Rows are points. The last column is the point's height on a tilted bowl or saddle (a function of degree 2), plus a little noise. Along how many of its main directions does it bend up, bend down or stay straight?

Points:
[[-0.19  0.01  0.20  0.35]
 [ 0.33  0.42  0.10  0.15]
 [-0.13  0.02  0.12  0.30]
 [ 0.12 -0.34  0.35  0.44]
 [ 0.13 -0.18  0.74  0.66]
 [ 0.31  0.05 -0.10  0.19]
 [-0.27 -0.40 -0.18  0.35]
 [ 0.11 -0.02  0.51  0.40]
 [ 0.14  0.71  0.34  0.11]
 [-0.26  0.12 -0.43  0.30]
 [ 0.81  0.22  0.87  0.57]
 [-0.22  0.30  0.06  0.26]
 [ 0.24  0.40  0.16  0.15]
 [ 0.02  0.26  0.01  0.17]
 [ 0.28  0.19 -0.01  0.17]
 [-0.13  0.01 -0.24  0.24]
 [ 0.28 -1.04 -0.12  0.46]]
Directions: 2 up, 0 down, 1 straight

Points (25 x 5):
[[-0.59  0.12 -0.18 -0.05  0.11]
 [-0.31 -0.36  0.21  0.26  0.04]
 [ 0.35 -0.73  0.19  0.12  0.95]
 [-0.41 -0.13 -0.10 -0.31  0.06]
 [-0.32 -0.57  0.20  0.24  0.22]
 [-0.48  0.57  0.03 -0.47  0.60]
 [ 0.04 -0.06  0.15  0.07  0.05]
 [-0.11  0.52  0.35 -0.78  0.36]
 [-0.04  0.30 -0.27  0.27  0.10]
 [ 0.54  0.30  0.58 -0.24  0.21]
 [-0.48  0.05 -0.29  0.49 -0.10]
 [-0.35 -0.01 -0.25  0.01  0.04]
 [ 0.19  0.10  0.20 -0.28  0.12]
 [-0.12 -0.03 -0.10  0.05  0.01]
 [-0.08  0.08 -0.04  0.06  0.01]
 [-0.39  0.05 -0.64 -0.30  0.44]
 [ 0.78 -0.56  0.10 -0.13  0.96]
 [-0.76 -0.12  0.06 -0.62  0.09]
 [ 0.17  0.65  0.13  0.14  0.16]
 [-0.31  0.05 -0.44 -0.55  0.41]
 [-0.24  0.15 -0.30  0.84 -0.16]
 [-0.14  0.10  0.49 -0.09 -0.01]
 [ 0.02 -0.10  0.33 -0.68  0.21]
 [ 0.06  0.00 -0.57 -0.02  0.20]
 [-0.17 -0.31  0.12  0.19  0.05]]
Directions: 1 up, 0 down, 3 straight
